Each row of a before or after table is a point. One or more steps were done to the points. Then noise was added and the rows were shuffled. The steps act on columns, c1 being the first. What was done? A step turns or swaps two columns, mirrors them in a line or flattens them onto one, adds a multiple of one to another, or multiplies or shifts one. Angles are multiples of 10 degrees, from the lower column toward the higher: turns from -170 to 170, lines from 10 to 170 but not 90. Use the fewest steps. Two steps may share a column if one is a turn and the other turns, adds or multiplies; they go together, in the order done. Otherwise the lowest column goes first.

Before, 11 rows:
[[ 2.9  2.8]
 [-6.7 -5.2]
 [ 1.3  1.4]
 [ 5.6  1.9]
 [ 2.0 -0.6]
 [ 3.5 -5.1]
 [-3.7 -0.4]
 [-5.1  2.1]
 [-2.6 -0.8]
 [-3.7 -7.9]
 [ 5.1  2.4]]
After:
[[-2.5  4.6]
 [ 0.0  2.3]
 [ 1.4 -2.4]
 [ 1.6 -8.3]
 [-3.0  4.8]
 [-1.9  0.9]
 [-0.5  3.8]
 [-5.6 -1.8]
 [-2.2 -8.5]
 [ 2.7 -2.2]
 [ 5.1 -1.7]]
Steps: mirror c1 and c2 in the line at 70 degrees

Before, 13 rows:
[[  6.0   1.6  -3.7]
 [ -2.6  -3.8  -3.2]
 [ -1.5   2.6  -2.4]
 [  2.6  -3.1   0.2]
 [ -1.7 -10.0  -2.5]
 [ -1.1   2.4  -3.1]
 [ -3.0  -6.8  -4.5]
 [ -3.3  -1.6  -0.1]
 [ -1.7   1.7  -3.5]
 [ -1.1   4.0  -1.9]
 [  2.5   2.9  -4.2]
 [  1.9   3.5   2.4]
 [  5.8   0.8  11.2]]
After (13 x 3):
[[ 0.4  2.1 -2.8]
 [-1.5  0.6 12.6]
 [ 1.1 -3.7 -3.9]
 [ 0.7  3.7 -2.3]
 [-2.2 -3.1  0.9]
 [-0.6  3.4  2.6]
 [ 3.0 -1.7 -1.1]
 [-0.1  2.4 -3.2]
 [ 1.6 -6.6 -5.2]
 [-7.2  1.8 -1.5]
 [ 0.1  1.8 -3.9]
 [ 0.9 -9.7 -2.8]
 [-3.9  2.7 -3.3]]
Steps: mirror c1 and c3 in the line at 80 degrees

Before (10 x 6):
[[-4.8 -3.8  4.2  1.5  3.8  1.7]
 [ 5.2  2.8  0.2  3.0  0.9 -3.0]
 [-2.3  5.8 -2.9 13.3  1.4 -8.6]
 [-1.5  1.1  4.4  1.7 -2.9 -2.7]
 [-0.4  0.3  0.0  3.8 -2.3  5.3]
 [-3.0 -1.5 -4.7  2.8  8.1  0.0]
 [ 6.4 -4.2  2.5 -1.5 -5.9 -3.6]
 [-2.6 -1.2 -2.7  5.1  4.5  0.7]
 [-3.1  0.4 -4.0 -0.2  3.7 -3.0]
 [-0.8 -0.7 -1.9  3.3  3.0  4.5]]
After, 10 rows:
[[ -2.5  -7.5  -2.5   5.2   1.6   4.3]
 [ -0.2  -5.9  -0.1   3.9  -5.9   0.8]
 [ -3.1  -5.7  -3.8  -0.3   4.3   1.6]
 [  6.5 -10.2   2.3  -1.7   0.1  -7.0]
 [ -3.1  -7.3  -4.7   2.7   3.9   7.3]
 [ -2.3   0.0  -3.1  13.6   8.0  -3.1]
 [ -0.9  -6.8  -2.2   3.3  -2.7   4.9]
 [  5.2  -3.3   0.0   3.1   2.9  -0.7]
 [ -1.6  -5.2   4.5   1.8   1.0  -3.8]
 [ -4.7  -9.8   4.4   1.3   0.5   4.3]]
Steps: shift c2 by -6.0; turn c5 and c6 by 60 degrees

Before (9 x 8):
[[ 2.6  2.5 -4.1 -0.1  4.5 -2.7  0.8 -6.5]
 [-7.3 -0.9 -1.9  3.4 -3.4  4.6 -1.0 -6.5]
 [ 1.9 -0.2  1.2  6.0  4.4  1.3 -2.0 -5.5]
 [ 5.6  7.3 -4.8 -1.1  1.7  1.8 -1.1 -3.4]
 [ 2.7 -4.6  0.9  2.2 -3.2 -0.2  5.2  4.3]
 [ 1.7 -1.1  6.2 -6.7 -3.5  0.1 -6.0 -0.4]
 [-3.6 -3.1 -3.0 -3.8 -2.3 -4.6 -5.9  4.8]
 [-2.5  5.6  5.6  2.4  2.7  0.5 -3.1 -7.1]
 [-4.4 -4.9  6.1  1.9  6.6  2.2 -0.1 -0.4]]
After, 9 rows:
[[-4.6 -5.0  6.0  1.7  6.7  0.8 -0.2 -0.5]
 [ 2.4  2.3 -4.1  0.1  4.3 -1.0  0.7 -6.4]
 [ 2.7 -4.9  0.6  2.1 -3.2 -0.2  5.3  4.4]
 [ 1.7 -1.3  6.1 -6.8 -3.4  0.0 -5.8 -0.2]
 [-2.5  5.5  5.8  2.4  2.8  0.4 -2.9 -7.2]
 [ 1.8 -0.3  1.4  6.1  3.9  0.5 -2.1 -5.7]
 [ 5.5  7.3 -4.9 -1.1  1.8  0.7 -1.3 -3.3]
 [-3.3 -3.2 -3.0 -3.7 -2.5 -2.0 -5.8  4.9]
 [-7.0 -0.8 -1.8  3.6 -3.4  1.8 -1.0 -6.6]]
Steps: multiply c6 by 0.4

Before:
[[-5.5  0.7 -2.0  1.0  2.4 -2.8 -0.6 -4.3  2.5]
 [-5.1 -1.4 -3.6 -2.5  1.1  2.1  3.4 -2.0 -2.5]
 [-5.1 -0.4 -6.9 -4.6  4.1  4.4  0.0 -5.4 -5.8]
 [-5.4 -7.0  1.8 -0.5  2.9  4.1 -2.2  1.1 -6.3]
 [ 0.4  0.7 -1.7  1.6  3.4 -2.1  2.8  3.4 -4.4]
 [-5.0 -3.7 -6.8  1.0 -1.5  1.7 -1.9  3.1 -0.3]
 [ 0.5 -6.8 -6.9 -5.4  3.8  3.6  5.4  1.0  2.5]
 [ 1.4  2.9  2.1 -1.2 -1.9  2.1  5.5 -0.4  3.2]
 [ 2.4 -2.7 -7.1 -1.7 -3.9 -2.4  0.1 -1.1 -2.6]
 [-1.0 -0.9  1.9 -6.4 -0.3 -2.4  6.7 -0.5  2.9]
 [ 1.2  1.8 -5.9 -3.8  1.1  0.3 -0.8  3.3  2.2]
 [-1.2 -3.5 -0.7  2.0  0.5 -3.5  6.2 -1.9 -2.4]]
After, 12 rows:
[[ -6.8  -1.5   3.5  -2.6   2.6   1.9  -3.4  -1.9  -2.2]
 [ -4.8  -3.6   6.6   2.0   1.5  -3.6  -1.2  -1.8  -2.1]
 [ -8.7  -3.1  -1.8   1.1  -3.9   1.9  -6.9   3.3  -0.3]
 [ -1.7  -1.0   6.2  -6.3  -0.8  -2.2   1.7  -0.7   2.9]
 [ -5.4  -0.2  -0.2  -4.6  10.2   4.5  -7.2  -5.6  -5.9]
 [ -4.5   0.7  -0.6   0.6   5.7  -2.7  -2.2  -3.9   2.4]
 [  4.5   2.4   5.4  -1.1  -5.0   2.0   2.0  -0.4   3.5]
 [-12.8  -7.0  -1.9  -1.0   7.2   4.1   1.7   1.0  -6.0]
 [ -6.7  -6.7   5.3  -5.1   9.4   3.9  -6.8   0.8   2.5]
 [  0.5   0.7   3.1   1.1   8.5  -2.1  -1.8   3.5  -4.6]
 [  3.1   2.3  -1.3  -3.9   2.2   0.4  -5.9   3.6   2.4]
 [ -0.6  -1.9   0.1  -1.6  -9.6  -2.4  -7.6  -1.1  -2.4]]
Steps: add 1 times c2 to c1; swap c3 and c7; multiply c5 by 2.5

Before:
[[-7.2 -0.2  1.1  0.8  1.5  2.8  1.8 -3.9 -3.6 -7.0  1.1]
 [-2.7 -3.2  6.7  5.9 -0.9  2.2  0.7 -3.8 -6.8 -3.1 -0.9]
 [ 5.0 -0.6  3.7 -1.9 -8.1 -3.5  6.1  3.4  3.3  1.0 -0.7]
 [-5.4 -1.0 -6.4 -3.4  2.1  2.7  2.9  7.3 -4.8  5.6  3.7]
 [-6.7 -2.1  4.9  3.7 -3.3 -1.6  4.3 -5.5 -2.9  0.3 -0.1]
 [ 7.0 -4.1 -1.7 -3.9 -6.7  1.4  6.0  1.1  6.4  5.7 -1.2]
 [ 1.1  1.0  1.2  3.5 -9.5 -1.0  1.0 -4.6 -0.3 -2.1 -4.6]
 [ 1.6 -4.2  3.3  4.3 -2.0 -4.7  5.1 -1.5  2.1 -1.7 -6.2]
 [ 2.6 -2.9  0.3 -4.9 -4.8 -2.3 -2.5  0.6  5.6  2.3 -1.4]
 [-0.5  3.1 -2.2 -2.5  5.7  2.6  1.5  4.4  3.0  6.9  2.3]
 [ 3.0 -4.9  0.8  5.7 -9.1 -2.5  3.1 -0.7  5.0  0.1  2.9]]
After:
[[-6.5  0.0  1.1  0.9  1.4  2.9 -3.1 -3.6 -3.7  0.5  0.1]
 [ 0.2 -0.6  3.0 -2.1 -8.0 -3.5  7.5  4.3  3.7 -0.1 -1.2]
 [-2.7 -3.2  7.1  6.1 -1.3  2.7 -1.4 -3.8 -6.6  0.3 -1.7]
 [ 0.1 -4.8  1.0  5.3 -9.3 -1.7  4.9 -0.6  5.7  1.0  3.3]
 [ 3.4 -2.9  0.8 -4.5 -4.6 -3.1 -0.1  0.7  5.6  0.0 -1.0]
 [ 0.2  0.8  1.3  3.4 -9.6 -1.0  1.8 -5.0 -0.1 -1.1 -4.5]
 [-7.7 -2.3  4.5  4.0 -3.4 -1.5 -0.8 -5.5 -2.7 -0.1  0.2]
 [ 1.5 -3.8 -2.2 -4.4 -6.7  1.4  9.0  1.3  6.6 -0.7 -0.7]
 [-2.1 -4.2  3.8  3.9 -2.3 -4.6  5.0 -1.4  1.8 -1.0 -6.7]
 [-1.6  3.2 -2.2 -2.1  5.9  2.3  1.7  4.5  3.6  0.5  3.6]
 [-6.3 -0.3 -6.4 -3.6  2.4  2.9 -1.8  7.1 -5.0  0.1  4.6]]
Steps: turn c1 and c7 by 40 degrees; flatten c10 and c11 onto the line at 80 degrees

Before (9 x 12):
[[ 6.7 -3.5 -1.1 -3.1  5.1 -8.5 -2.8 -3.2  1.2 -3.0 -1.5 -2.3]
 [-1.4  0.1 -4.3 -2.6 -1.2  1.6  4.2 -2.1 -1.7 -4.9  4.0 -1.6]
 [-4.0  6.2  0.5 -2.6  1.4  5.9 -8.6 -2.6  6.2 -1.2  3.6  8.4]
 [-1.2 -5.4  0.9  2.4 -2.0 -5.2 -3.1  2.4  2.4 -6.8  1.8  1.3]
 [ 0.0  6.3 -5.2 -5.3  2.2  4.1  0.8  6.0  5.6 -4.8 -1.6  2.9]
 [-3.5 -5.2 -1.7  4.3 -0.5  1.3 -4.6 -6.0  3.3 -4.4  1.9 -5.7]
 [-3.6  5.2 -6.3  2.5 -3.2 -7.3  4.8 -4.6  2.9  4.0 -3.3 -1.3]
 [-1.5 -1.2  3.0  6.7  3.1 -0.9 -0.3  6.4  3.4 -3.0 -0.2 -1.4]
 [-3.8  5.5 -2.6  0.2  4.9  0.0 -1.8  7.9  5.2 -5.2  3.3  0.7]]
After (9 x 12):
[[ 1.7  1.0  0.8  2.3 -1.9 -5.3 -3.4  2.6  2.5 -5.5 -1.2  0.8]
 [ 3.1  1.0 -5.3 -5.3  2.1  4.0  1.4  6.3  5.6 -5.8 -0.4  1.9]
 [-1.0  0.4  0.3 -2.7  1.2  6.1 -8.4 -1.0  6.0 -2.3 -4.1  8.8]
 [-0.9  1.2 -2.4  0.4  4.9  0.0 -3.7  8.0  5.4 -5.9  0.6 -0.6]
 [-0.5  0.6 -1.8  4.1 -0.8  1.1 -4.5 -7.0  3.3 -3.5 -2.2 -4.4]
 [ 1.7  1.0 -4.2 -2.4 -1.1  1.6 -0.4 -2.2 -1.8 -4.7  6.2 -1.3]
 [ 9.7  0.6 -1.4 -3.1  5.2 -8.3 -0.7 -3.6  1.2 -2.4 -3.2 -1.8]
 [-0.5 -0.5 -6.3  2.6 -3.2 -7.4  5.6 -4.5  3.1  3.0  1.7 -0.5]
 [ 1.4  0.4  2.9  6.6  3.2 -0.8  0.0  6.2  3.3 -2.7 -0.5 -2.5]]
Steps: shift c1 by 3.0; flatten c2 and c10 onto the line at 100 degrees; turn c7 and c11 by 50 degrees; turn c8 and c12 by -10 degrees

Before (12 x 18):
[[ 0.3 -2.2  0.1  2.8  1.0  0.1 -2.6 -1.1 -9.6  1.3  5.4  1.8 -1.4 -1.6
  -1.1 -0.3 -0.7  0.6]
 [ 2.1 -1.2  1.1 -2.7 -2.0 -5.4  4.2 -3.7 -3.5 -3.6 -3.8 -6.7  1.7 -2.6
  -0.3  6.2  5.5  4.2]
 [-3.2  0.8  3.6 -3.5  3.7  5.5  7.6 -0.8  0.4  3.3  6.2 -2.2 -0.8 -0.5
  -5.1  2.9 -0.3 -1.3]
 [-1.3  2.2  8.1  2.8  1.8  0.3 -2.5  0.1 -9.4 -1.0 -1.3 -5.7  1.1  7.5
  -1.5 -5.3 -2.6  3.7]
 [ 2.0  2.7  6.4  3.8 -1.5 -5.1  2.3 -3.6  1.5  3.1 -3.3 -0.5  0.8 -1.8
  -0.5  2.7  1.7  1.6]
 [-2.7 -5.4  1.5  4.3 -4.4  1.5 -3.7  5.6 -1.9  2.0 -5.3 -5.4 -2.5  4.2
  -5.1  1.9  5.7 -2.4]
 [ 4.2  1.2  2.0 -5.2  6.3  3.4 -1.8 -4.8 -0.5 -1.4 -3.5  1.0 -3.6  5.4
  -5.3 -5.3 -3.8  2.4]
 [ 4.4  5.4  0.2 -5.7  2.5 -2.5 -4.3  3.8 -0.9  5.6 -2.2  1.8  1.7  2.3
  -4.8 -5.4 -5.8 -4.4]
 [ 5.3  5.8  4.1 -5.6  6.1  3.2  7.4  5.8 -0.1 -0.6 -1.8 -3.1 -5.3  4.3
  -1.2 -1.9 -3.8 -2.1]
 [ 2.1  0.8  1.5  3.6 -1.7  3.8 -0.5 -4.6  1.4 -4.3  3.0 -4.8 -8.0 -3.7
   2.8 -1.1 -2.5 -4.7]
 [ 0.4  0.6  1.0  3.1  0.5  3.3 -1.9 -3.2 -6.6  0.3  1.8 -3.0 -1.0 -2.3
   4.6 -4.3  1.9  1.9]
 [-2.3 -5.7 -0.6 -7.1  4.7  0.4  6.8  5.1 -2.5 -3.2  1.0 -1.7  0.0  1.2
   3.0  1.1 -2.1  0.2]]
After (12 x 18):
[[  4.6   5.5  -0.1  -6.0   6.3  -2.5  -4.3   3.8   0.7   5.6  -5.6   2.0
    1.5   2.0  -4.9  -5.4  -2.3  -0.1]
 [ -3.0   0.6   3.8  -3.4   9.3   5.6   7.9  -0.9   0.1   3.1  -0.3  -2.5
   -0.8  -0.5  -5.1   3.2   5.6  -0.4]
 [ -1.0   2.2   8.1   2.8   4.6   0.5  -2.7  -0.1  -9.6  -0.7  -2.7  -5.7
    1.5   7.1  -1.8  -5.2  -1.7   3.0]
 [  2.2  -1.3   0.9  -2.7  -5.2  -5.3   4.3  -3.7  -4.5  -3.2   5.5  -6.7
    1.7  -2.6  -0.1   6.0  -4.1   1.8]
 [  0.6   0.8   1.0   3.4   1.7   2.9  -1.8  -3.3  -6.5   0.2   2.1  -2.8
   -1.6  -2.6   4.5  -4.5   1.3   2.3]
 [  0.4  -2.6  -0.1   2.6   2.3   0.1  -2.6  -0.9  -8.8   1.2  -0.4   1.7
   -1.3  -1.7  -1.1  -0.1   5.1   2.8]
 [  5.6   5.9   4.0  -5.7  15.4   3.4   7.3   5.5   1.0  -0.8  -3.6  -3.4
   -5.4   4.5  -1.0  -1.8  -1.8  -0.2]
 [  2.1   0.7   1.5   3.7  -4.3   3.7  -0.7  -4.4   2.9  -4.1  -2.6  -4.5
   -8.3  -3.5   2.7  -1.1   3.2  -0.5]
 [  4.5   1.3   2.1  -5.5  15.6   3.4  -1.3  -4.6  -1.4  -1.5  -3.8   1.1
   -3.3   5.1  -5.1  -5.4  -3.2   0.3]
 [  2.0   2.8   6.6   3.5  -3.8  -5.2   2.2  -3.8   0.9   3.0   1.5  -0.7
    0.6  -2.0  -0.4   2.8  -3.6   0.1]
 [ -1.9  -5.8  -0.4  -7.3  11.6   0.3   6.3   4.8  -2.6  -3.1  -2.3  -1.6
    0.2   1.0   2.8   1.1   1.2   0.7]
 [ -2.5  -5.4   1.6   4.0 -10.8   1.8  -3.7   5.6  -0.6   2.0   5.8  -5.7
   -2.9   4.2  -4.8   1.6  -5.5   0.3]]
Steps: multiply c5 by 2.5; flatten c9 and c18 onto the line at 160 degrees; swap c11 and c17

Before:
[[ -0.5  -1.4   2.4  -6.5   6.8   3.1   0.6   7.4   1.9   0.5 -12.9  -3.1
    0.3   1.2   2.6   4.8  -4.6   1.9   0.7  -1.3]
 [  5.6  -0.4   4.2  -4.2   3.1  -6.0   3.4  -0.9  -0.3   0.5   6.2  -0.1
    2.3  -7.5   2.7  -1.6   1.4   2.4  -0.9   1.1]
 [ -1.0   4.0   4.5  -1.4  -0.6   0.5  -1.4  -1.2  -2.3   1.6   0.1  -5.7
   -7.6  -7.7  -3.1  -1.3  -4.5  -1.6  -1.0 -10.6]
 [  1.1   4.4   4.1  -1.9   6.6   2.0   0.5   2.3   1.0  -0.4   5.1  -0.4
   -4.3  -6.1   2.3  -1.3  -0.7  -2.9  -0.4  -1.6]
 [  4.9   2.1  -0.4  -1.2 -14.7   2.5   4.2   0.6  -3.7 -11.5   1.6  -0.3
    3.0   2.9  -9.7   2.1  -1.5  -1.9  -2.7   4.4]
 [  0.1   3.9  -0.8  -4.9   0.2  -7.6  -1.2   2.6   1.5   0.5   6.1  -2.1
    1.7   1.2   0.6   4.1  -0.6   2.1  -0.5   4.2]
 [  1.1   8.0   2.6  -0.8   4.1   3.6   1.6   0.8   1.9   0.9  -1.5   0.8
    3.0  -8.1   2.0  -2.0   0.8  -3.2  -0.7  -3.8]
 [  0.0   2.1   3.9  -5.4   5.2   0.3  -0.8   0.2   2.8   0.4   7.1  -0.3
    2.3  -3.0  -1.9  -2.6   1.9   1.2  -2.3  -4.0]
 [  1.1  -1.0   1.8  -0.9   7.3  -0.6  -0.3  10.1  -4.2  -0.8  -3.0  -2.7
    2.6  -6.7  -2.1   1.6   0.2  -1.9  -5.2   4.4]]
After:
[[ -0.5  -1.3   2.3  -6.6   6.9   4.0   0.5  10.3   2.0   0.5 -12.8  -1.8
    0.4   1.0   2.5   6.1  -4.6   2.0  -0.6   1.2]
 [ -1.1  -0.4   4.3  -4.3   3.2  -5.5   3.4   2.1  -0.2   0.5   6.3  -2.1
    2.4  -7.4   2.8  -2.1   1.7   2.5   5.6   0.2]
 [  0.3   8.0   2.5  -0.8   3.9   3.2   1.6   3.8   1.9   0.9  -1.6   1.9
    3.0  -8.1   2.1  -2.7  -1.3  -3.0   1.0  -3.9]
 [  0.9   2.1  -0.3  -1.1 -14.9   2.5   4.2   3.5  -3.6 -11.3   1.6   0.6
    3.1   3.0  -9.8   2.6   0.7  -2.0   5.6   4.4]
 [  0.3   4.5   4.0  -1.8   6.6   2.0   0.3   5.3   1.1  -0.4   5.1   0.4
   -4.4  -6.0   2.0  -1.8  -1.5  -3.0   1.3  -1.0]
 [  2.0   2.1   3.8  -5.6   5.0   0.5  -0.7   3.3   2.7   0.2   7.2  -0.4
    2.3  -3.1  -1.8  -3.4  -0.4   1.3   0.8  -4.5]
 [  1.5   3.9   4.5  -1.4  -0.7   2.3  -1.4   1.7  -2.2   1.6   0.2  -5.3
   -7.8  -7.6  -3.1  -1.5  -9.4  -1.6  -0.6  -7.0]
 [  0.5   4.1  -0.7  -4.9   0.3  -6.5  -1.3   5.7   1.4   0.5   6.2  -4.5
    1.7   1.2   0.3   5.4   1.5   2.1   0.3   3.9]
 [  4.5  -1.0   1.9  -0.9   7.3   0.4  -0.2  13.1  -4.1  -0.7  -3.1  -2.8
    2.7  -6.7  -2.0   2.1   2.4  -1.7   2.8   3.8]]
Steps: turn c1 and c19 by 110 degrees; turn c6 and c12 by 20 degrees; shift c8 by 3.0; multiply c16 by 1.3; turn c17 and c20 by -30 degrees

Before, 9 rows:
[[  3.7   2.1   2.7   1.0  -0.8  -2.2  -0.3 -10.2   1.3   2.6   2.4   0.4
    0.5   2.5   5.3   1.5  -1.3   0.1   9.7   2.7  -0.7  -6.6  -0.5   3.2]
 [  6.2   2.9  -4.3  -0.6  -4.5   0.9   0.7  -0.4  -4.0  -0.3   8.6   4.8
   -2.8   0.7  -1.2   2.2   2.7  -0.5  -7.5  -4.5   2.4  -0.4  -0.1  -1.8]
 [ -4.4   2.3  -0.3  -8.8   1.7  -6.4  -1.7  -2.6   4.3  -7.2  -5.9   1.2
   -1.4   3.3   2.2  -2.2  -5.0  -0.1   4.1   7.9  -3.3  -6.3   0.9  -3.8]
 [  5.4   5.5  -2.8  -5.4  -0.3   4.3  -0.2   1.1  -0.5   5.4   4.9   7.3
   -0.1   0.7  -5.3   0.7   4.0  -2.5  -6.7   2.3   6.5   1.4   0.8  -3.3]
 [  4.2   3.8   3.1   2.4  -2.1   3.4   2.6   2.5  -4.6   0.9   4.8   2.9
   -2.4   0.4  -2.7  -0.4   2.6   2.8  -1.3  -2.2   4.3   3.0   0.0  -1.1]
 [  4.2   7.6   0.8  -5.6   0.0   4.0   2.4   1.2  -2.6   1.7   6.7   2.2
   -5.4  -3.0  -3.9   5.5   3.2  -6.3  -4.6   1.2   0.3  -0.5   4.3  -2.2]
 [  3.1  -1.6   3.8   2.5  -0.2   1.1   0.4 -10.8   4.4  -1.5  -4.5  -1.7
   -1.4  -1.8   4.9   2.2  -7.0   5.3   2.6   0.3  -2.0  -2.8  -1.2   0.1]
 [ -4.0   5.0   1.8  -1.6   2.4  -5.0  -2.3  -2.0   7.0  -7.4  -3.6   4.6
    2.1  -0.9   0.8  -2.1  -6.2  -2.8   0.2   5.8  -3.9  -8.7   1.9   3.4]
 [  2.1   2.2  -2.7   1.3   2.4   6.3  -3.0   1.3  -1.9   0.5   8.5   3.9
   -4.7   1.4  -5.4   3.1  -0.2  -1.0  -3.7   2.5  -1.2  -2.7   3.0  -1.8]]
After, 9 rows:
[[  2.5  -3.9   3.2   0.1  -2.2   3.4   2.5   2.5  -4.8   1.1   5.9   2.7
   -2.2   0.3  -2.6  -0.3  -3.9   2.9  -0.9   0.0  -7.6   2.8   0.3   3.7]
 [  1.7  -7.3   0.7   5.3   0.0   3.5   2.5   0.9  -2.7   2.0   7.7   2.4
   -5.8  -3.1  -3.6   5.5   3.1  -6.4  -4.7   3.4   2.0  -0.5   4.4   2.1]
 [ -2.2  -2.6  -0.1   0.9   2.0  -6.3  -2.0  -2.6   4.6  -7.2  -7.4   1.2
   -1.4   3.1   1.9  -2.0  12.9  -0.2   4.2   1.6  12.1  -6.5   0.7   1.7]
 [ -1.2  -2.1  -2.8  -2.0   2.6   6.0  -3.5   1.3  -1.5   1.1   8.5   3.7
   -4.9   1.5  -5.7   3.2   0.2  -1.1  -3.8   1.6   5.0  -2.6   3.2   0.9]
 [  4.3   1.4   4.1  -5.2  -0.1   1.0   0.7 -10.7   4.3  -1.5  -2.7  -2.1
   -1.4  -1.5   4.8   2.3   1.6   5.2   2.9  -5.4   4.3  -2.4  -1.1  -0.7]
 [  3.1  -5.5  -2.6   4.3   0.0   4.2  -0.5   1.0  -0.4   5.2   6.7   7.6
   -0.1   0.5  -5.7   0.7   2.7  -2.7  -6.6   4.6 -10.2   1.6   0.8   6.2]
 [  2.5  -1.7   2.8  -2.5  -0.9  -2.4  -0.5 -10.3   1.5   2.5   3.5   0.7
    0.4   2.6   5.0   1.0   1.3   0.0   9.4   0.4  -2.1  -6.6  -0.7  -3.0]
 [  3.3  -2.9  -4.3   3.9  -4.6   1.1   0.8  -0.4  -3.9  -0.5  10.2   4.7
   -3.0   0.5  -1.2   2.0  -3.5  -0.4  -7.5  -1.2  -3.5  -0.3  -0.1   2.3]
 [ -2.6  -5.1   1.6  -4.0   2.5  -5.0  -2.5  -2.1   7.1  -7.3  -4.4   4.8
    2.0  -1.0   0.9  -2.2   7.4  -2.9  -0.1  -1.1   4.4  -8.8   1.5  -4.7]]
Steps: turn c1 and c11 by 20 degrees; multiply c2 by -1; turn c17 and c20 by 50 degrees; turn c4 and c17 by -140 degrees; turn c21 and c24 by 150 degrees; multiply c21 by 2.5
